Each row is a point. Each table stands for the endless flat space through its points: a line for two points, a plane for three, and so on. Write the one point that lies in both, or say that there is none.
In the rows, 100 means zero.

First (2 x 3)
[120 123 76]
[95 113 111]
Second (2 x 3)
[110 119 74]
[110 119 66]
They share: [110 119 90]

First (4 x 6)
[101 81 160 54 95 139]
[81 71 156 63 107 133]
[125 108 122 68 86 118]
[89 85 154 95 97 143]
Second (2 x 6)
[100 92 126 90 104 126]
[98 84 130 90 100 112]
They share: no point

First (4 x 9)
[103 103 68 133 104 76 126 106 133]
[83 91 70 120 89 60 133 100 132]
[109 135 100 173 102 68 132 102 129]
[117 123 80 157 112 81 126 111 135]
Second (3 x 9)
[98 119 85 157 88 65 138 86 110]
[92 72 60 102 110 76 123 117 147]
[92 90 68 120 100 70 127 105 135]
They share: [92 99 72 129 95 67 129 99 129]

First (5 x 11)
[67 85 177 95 133 139 101 118 135 80 47]
[101 100 158 154 156 112 72 103 70 74 40]
[102 104 141 98 131 133 109 110 102 68 65]
[92 115 102 105 133 99 81 63 70 90 97]
[44 94 145 104 140 104 66 68 109 112 76]
Second (4 x 11)
[109 79 149 89 153 93 89 75 114 109 95]
[70 116 116 127 83 122 99 121 97 62 89]
[49 142 117 107 139 154 71 67 69 77 35]
[76 136 130 113 143 146 59 59 93 108 53]
They share: [82 103 132 101 133 115 89 85 96 86 77]

First (5 x 14)
[95 132 120 63 87 126 133 143 126 81 82 123 137 117]
[77 106 102 69 108 95 127 103 115 80 96 108 95 134]
[87 118 134 67 68 134 95 124 118 120 89 144 129 144]
[86 117 106 87 102 74 122 102 120 75 95 97 85 136]
[93 132 124 67 83 125 125 140 123 89 83 125 135 123]
Second (2 x 14)
[87 111 112 73 94 94 137 113 130 81 96 106 104 132]
[95 139 96 57 114 126 113 137 106 57 72 126 124 104]
They share: [89 118 108 69 99 102 131 119 124 75 90 111 109 125]

First (4 x 20)
[123 85 93 157 45 118 152 113 87 120 114 84 93 93 133 110 111 55 115 43]
[132 68 75 152 28 117 159 126 80 108 135 75 75 75 124 129 110 64 124 29]
[107 121 108 135 94 105 117 85 104 120 87 99 120 119 117 57 111 62 123 83]
[82 113 106 173 90 112 114 100 119 157 102 112 110 116 157 86 103 66 101 90]
Second (5 x 20)
[152 91 98 103 104 96 90 105 131 133 94 125 79 128 146 76 107 80 166 71]
[108 79 87 175 54 122 107 94 90 103 106 81 128 112 75 60 96 60 119 75]
[141 78 75 163 76 119 92 102 109 115 86 83 123 128 94 56 84 56 140 78]
[115 140 65 121 78 107 146 110 77 87 138 91 67 84 142 88 134 62 136 60]
[130 107 92 112 81 77 134 107 86 102 90 79 85 96 112 88 116 71 118 63]
They share: no point

First (3 x 24)
[109 108 99 82 122 73 77 123 81 109 107 66 127 108 124 112 88 84 78 125 95 112 126 90]
[91 110 113 56 106 97 77 95 67 121 105 72 139 106 124 148 72 94 78 135 83 116 106 94]
[122 111 84 101 132 53 69 145 92 94 110 62 115 114 117 85 97 83 85 111 100 105 141 83]
Second (2 x 24)
[91 85 118 45 96 82 62 100 80 91 121 63 136 92 136 106 59 77 93 148 92 129 122 110]
[97 101 110 61 108 84 72 106 76 107 111 67 134 102 128 122 73 85 83 136 90 119 118 98]
They share: [100 109 106 69 114 85 77 109 74 115 106 69 133 107 124 130 80 89 78 130 89 114 116 92]

First (3 x 24)
[78 104 114 93 133 139 153 128 115 125 62 112 146 102 113 94 91 95 142 119 141 94 125 111]
[86 99 120 93 135 147 149 131 109 126 67 108 140 105 117 94 95 98 144 126 142 95 118 103]
[40 91 54 141 89 101 109 77 97 130 105 110 110 69 91 82 87 116 116 70 98 105 96 137]
Second (5 x 24)
[69 128 140 104 143 112 116 94 102 144 94 80 119 77 106 61 73 88 152 101 136 107 104 143]
[74 84 72 133 95 131 157 121 101 119 108 88 98 80 137 111 110 138 131 102 109 92 118 113]
[74 90 72 122 106 106 114 135 75 97 50 101 86 94 103 137 95 139 97 153 70 107 70 96]
[67 118 127 112 133 119 128 93 107 147 103 82 119 76 116 64 78 93 154 94 142 104 114 141]
[81 118 138 95 140 131 115 102 98 132 106 91 131 85 96 57 94 93 150 88 127 98 100 128]
They share: [71 90 93 117 114 132 125 107 97 129 91 105 119 90 108 88 95 110 132 105 121 101 100 112]

First (2 x 24)
[136 58 123 127 93 97 46 90 108 152 122 107 50 108 124 108 127 69 139 103 64 100 46 95]
[124 68 127 113 77 113 64 84 92 138 112 99 62 110 128 104 113 71 131 87 82 118 62 79]
Second (6 x 24)
[102 74 154 76 86 131 76 92 85 99 99 110 86 113 145 118 111 108 121 85 86 103 106 74]
[114 90 173 86 89 93 101 109 90 99 132 137 105 87 157 120 85 99 81 79 55 115 106 98]
[123 63 117 103 73 119 72 82 97 125 100 83 71 106 115 98 81 58 146 98 93 112 61 81]
[124 62 104 103 67 118 69 85 94 143 107 84 60 98 113 89 84 50 137 99 86 128 57 76]
[138 107 99 134 43 90 72 65 88 170 144 95 58 70 123 83 98 19 91 63 74 173 57 78]
[108 58 147 87 95 145 72 78 103 80 73 82 89 132 126 124 90 100 170 101 112 69 84 76]
They share: no point

First (3 x 24)
[112 88 53 85 139 75 124 110 88 70 107 116 64 63 76 111 104 105 71 49 120 111 101 76]
[119 103 79 108 117 71 136 97 81 109 80 117 110 79 102 129 127 114 83 83 80 111 109 111]
[110 100 67 93 135 77 130 100 78 94 107 120 92 61 78 123 124 117 71 59 104 111 103 96]
Second (2 x 24)
[119 97 73 82 137 85 134 91 61 109 98 109 108 51 74 131 133 126 79 73 108 103 89 115]
[122 95 74 74 141 90 135 87 52 114 98 104 113 43 68 134 137 131 81 76 114 99 81 122]
They share: [113 101 71 98 129 75 132 99 79 99 98 119 98 67 86 125 125 116 75 67 96 111 105 101]

First (4 x 24)
[112 89 117 108 80 110 116 77 71 81 72 108 144 107 69 99 129 127 64 86 135 78 122 99]
[127 91 106 96 94 104 103 69 79 81 57 91 143 93 76 74 145 124 75 83 139 81 116 90]
[116 77 127 130 73 121 129 71 54 78 80 120 151 123 67 101 118 139 53 81 144 68 121 102]
[119 111 114 68 80 90 108 102 87 50 46 80 114 79 79 106 142 98 97 116 146 102 110 100]
Second (4 x 24)
[90 119 83 108 92 110 133 98 77 66 97 134 141 83 61 143 118 78 102 130 133 121 107 90]
[94 104 127 83 70 85 98 98 107 70 70 112 146 124 63 114 119 118 48 112 124 88 119 89]
[89 117 107 104 75 92 120 101 100 70 77 119 126 105 77 133 105 100 77 109 142 107 104 80]
[101 83 115 70 77 124 119 81 55 76 65 94 137 95 55 120 152 116 76 102 111 88 140 118]
They share: no point

First (2 x 24)
[119 53 91 119 67 147 96 107 108 47 90 132 109 120 100 107 89 56 99 78 120 127 99 105]
[109 71 79 117 77 135 108 117 120 63 104 128 103 110 112 105 97 74 95 80 108 115 117 91]
Second (3 x 24)
[117 89 68 121 85 126 133 138 107 65 116 114 88 95 131 110 117 85 108 82 77 93 131 98]
[97 85 78 104 83 134 100 117 138 78 97 153 110 106 114 81 90 70 91 96 119 111 116 90]
[105 58 87 116 76 149 95 115 149 78 89 140 135 112 113 90 93 63 77 80 110 135 109 62]
They share: no point

First (6 x 24)
[97 82 143 26 83 115 108 103 71 107 53 41 120 112 149 82 76 130 179 87 68 84 131 83]
[138 136 83 78 115 106 77 114 120 97 70 44 141 123 126 34 109 60 116 135 99 98 81 74]
[90 113 99 79 85 104 71 132 122 111 92 94 77 86 88 91 58 106 136 145 79 61 78 122]
[127 103 91 89 87 98 82 87 117 83 82 14 89 138 119 86 74 93 131 120 58 108 66 127]
[119 81 153 81 79 70 104 85 117 91 54 120 61 38 71 96 68 157 125 126 58 104 102 137]
[78 52 95 6 77 140 89 122 84 113 90 56 93 101 110 102 49 120 194 75 63 82 97 108]
Second (5 x 24)
[98 119 116 131 86 139 88 98 118 92 49 46 43 63 101 81 43 102 103 168 65 127 58 94]
[99 64 47 95 123 103 21 74 103 117 125 102 111 104 132 45 74 90 163 80 115 49 132 160]
[108 129 128 113 88 127 104 104 122 90 51 58 51 75 101 85 41 104 99 166 53 121 40 98]
[105 112 95 59 141 73 123 134 97 129 89 96 99 122 156 51 80 102 133 128 31 55 30 124]
[105 71 82 95 91 92 45 78 121 102 97 75 93 86 99 76 74 110 144 110 95 84 117 132]
They share: no point

First (6 x 24)
[53 90 80 75 115 118 116 136 113 60 58 120 33 72 63 137 131 46 85 54 70 121 70 54]
[118 152 124 131 116 59 115 129 51 63 133 111 100 82 56 90 107 82 57 118 95 103 75 161]
[117 157 94 75 118 95 152 129 86 31 105 67 80 57 90 120 100 48 52 131 86 90 93 115]
[130 152 106 98 124 81 141 133 85 45 112 68 103 54 79 111 82 59 48 123 75 76 92 138]
[71 105 94 104 116 95 103 136 98 75 90 139 53 75 49 119 133 54 67 68 76 124 64 98]
[146 119 121 97 145 82 134 107 99 85 88 48 127 68 93 127 81 87 78 74 45 102 92 118]
Second (3 x 24)
[97 100 94 87 115 113 101 132 82 86 90 99 53 70 64 114 99 59 92 83 76 109 50 80]
[91 101 75 98 101 92 119 106 107 63 93 86 86 88 48 135 91 73 98 88 80 95 81 71]
[91 107 102 92 122 107 107 130 83 81 87 104 62 70 66 111 106 64 86 76 74 116 57 86]
They share: no point

First (6 x 24)
[41 94 125 117 119 31 131 103 123 122 120 99 73 114 87 98 119 134 117 105 55 74 59 115]
[105 63 52 87 120 98 113 64 106 101 119 61 74 168 152 127 88 81 121 132 83 89 101 133]
[88 40 47 116 86 133 144 121 81 90 147 28 101 121 120 81 76 126 63 122 67 112 46 133]
[53 94 123 126 161 48 113 121 125 105 153 98 35 166 59 115 108 132 136 113 44 45 52 119]
[54 84 105 114 105 46 135 95 116 122 110 90 84 110 107 89 118 125 105 105 65 84 70 113]
[63 67 90 73 103 71 120 76 103 113 122 57 91 121 139 139 86 104 125 125 71 111 79 145]
Second (5 x 24)
[65 99 93 103 122 39 97 80 127 100 105 29 71 143 163 119 140 131 119 73 33 84 91 128]
[61 72 89 97 118 81 110 116 121 85 131 56 109 126 145 108 91 139 118 155 82 148 80 156]
[44 33 78 115 105 79 163 120 90 152 98 85 90 146 110 122 99 74 117 109 43 68 75 112]
[46 64 76 97 115 69 130 100 78 103 98 82 82 121 78 75 114 120 106 83 54 68 46 148]
[43 46 84 110 118 92 131 149 117 102 121 64 127 137 146 114 85 124 123 171 73 156 82 155]
They share: [68 70 87 96 109 72 125 89 106 112 122 68 82 128 123 113 98 111 113 117 69 94 76 129]

First (5 x 24)
[127 82 88 165 82 103 56 57 100 72 91 104 68 79 75 94 121 133 88 118 108 166 108 53]
[157 106 146 113 141 127 89 121 145 90 75 136 103 118 68 160 151 104 162 132 71 107 81 79]
[118 84 142 122 98 88 73 109 137 78 76 113 100 96 85 113 111 99 125 115 90 129 66 94]
[81 68 130 107 96 111 72 87 140 78 57 90 90 87 97 108 77 131 110 68 136 152 84 105]
[84 67 129 116 86 96 68 87 135 75 64 91 90 83 96 97 79 123 103 78 128 153 78 102]
Second (6 x 24)
[166 76 142 148 131 123 89 90 110 82 90 93 67 81 69 116 96 105 153 84 98 120 75 47]
[145 111 115 113 124 135 117 111 135 96 53 71 93 77 35 170 132 105 115 100 78 124 65 31]
[177 70 146 166 132 157 105 67 83 77 109 69 57 56 56 120 101 102 142 57 123 109 49 51]
[101 98 123 87 95 89 66 104 166 79 57 142 120 104 86 142 151 114 91 152 93 160 87 104]
[155 98 141 135 114 157 109 88 102 94 85 59 78 62 56 144 116 113 122 71 112 117 53 48]
[108 95 128 97 98 84 62 109 160 82 61 140 112 110 91 129 136 116 110 145 87 153 94 96]
They share: [129 87 131 125 109 105 76 99 133 81 77 116 93 97 77 122 123 112 126 115 93 133 81 81]

First (2 x 24)
[58 145 106 82 72 87 67 98 112 64 105 114 80 99 86 59 118 108 111 91 106 69 127 139]
[103 110 121 57 72 87 97 63 97 89 140 89 120 124 101 79 78 128 156 126 131 89 112 99]
Second (2 x 24)
[64 152 136 93 90 93 94 96 100 83 92 95 99 109 77 49 75 89 153 108 134 65 127 147]
[72 138 120 79 78 89 84 88 104 77 110 101 97 109 87 61 93 107 137 106 122 73 123 131]
They share: [76 131 112 72 72 87 79 84 106 74 119 104 96 109 92 67 102 116 129 105 116 77 121 123]

First (4 x 24)
[80 94 103 105 132 80 89 136 110 99 111 154 114 59 66 77 69 60 97 95 70 144 91 99]
[103 98 115 87 117 54 116 117 136 94 105 137 119 80 97 101 82 99 84 84 99 128 97 120]
[108 95 105 77 119 68 129 109 148 103 89 115 111 91 114 108 66 104 85 71 102 123 104 131]
[121 100 135 79 101 22 122 109 144 84 117 145 127 86 107 115 106 125 74 90 121 122 95 130]
Second (4 x 24)
[106 128 110 80 118 65 111 139 129 84 84 137 114 96 85 85 84 95 77 79 84 116 112 92]
[101 119 104 85 112 72 105 139 122 76 91 135 120 91 83 83 91 95 71 86 81 121 114 89]
[77 75 90 99 104 84 101 117 116 80 125 127 130 67 87 91 97 81 65 106 85 139 102 101]
[79 93 102 79 119 41 152 111 147 124 121 123 115 75 119 123 54 87 104 63 109 113 91 128]
They share: no point

First (7 x 24)
[98 153 58 106 122 88 99 138 93 123 110 130 107 97 129 91 61 103 80 132 89 124 128 54]
[133 152 61 121 133 84 93 101 44 128 138 137 101 79 119 111 62 105 69 112 91 100 119 41]
[126 93 82 88 119 59 29 167 115 119 79 106 148 70 130 84 108 64 95 114 62 166 125 38]
[88 136 98 74 115 48 39 135 140 130 118 86 114 60 164 126 115 84 113 120 85 129 125 87]
[125 113 65 117 137 97 63 93 63 113 147 147 131 53 99 119 75 55 131 84 100 87 151 58]
[94 157 45 100 121 87 117 133 87 87 102 130 125 92 131 108 57 83 95 132 104 119 118 75]
[74 172 50 95 123 99 116 115 93 100 135 138 115 85 131 111 46 86 116 127 127 82 142 88]
Second (5 x 24)
[96 130 81 127 127 75 77 142 96 99 101 99 110 47 117 120 69 73 93 145 74 104 118 72]
[106 101 36 79 127 65 55 150 122 125 120 102 124 48 89 82 86 45 130 68 85 142 79 95]
[160 93 44 79 113 98 70 139 108 131 117 147 125 79 149 96 135 50 108 60 92 158 129 56]
[126 102 60 106 110 84 100 164 102 108 98 95 103 44 109 102 100 39 106 107 84 119 96 91]
[76 158 71 77 141 33 39 72 84 93 115 131 174 117 133 138 69 107 131 107 84 158 130 60]
They share: [112 124 68 102 124 73 71 128 96 106 107 118 127 71 129 117 90 71 106 112 82 131 122 67]

First (5 x 24)
[84 65 102 98 99 141 101 71 156 78 91 81 103 65 93 78 77 141 115 91 118 60 109 106]
[68 113 72 166 92 124 135 69 90 110 167 93 148 117 26 100 93 109 132 127 91 79 73 63]
[72 17 134 65 111 146 150 52 168 122 113 100 103 13 114 101 60 116 112 75 114 84 153 158]
[103 64 65 125 68 147 115 56 129 86 99 67 108 84 91 67 65 134 124 108 121 41 105 101]
[75 36 129 85 110 145 155 44 145 118 131 111 110 32 93 111 61 110 122 80 99 95 145 143]
Second (3 x 24)
[83 63 112 87 133 118 135 59 154 133 113 98 142 53 50 62 92 91 133 91 111 76 118 127]
[95 47 120 83 149 116 135 77 172 131 105 110 144 55 60 66 104 91 143 79 119 80 114 125]
[79 65 110 96 125 122 133 65 150 125 118 99 138 61 56 71 91 100 129 93 110 77 114 120]
They share: no point
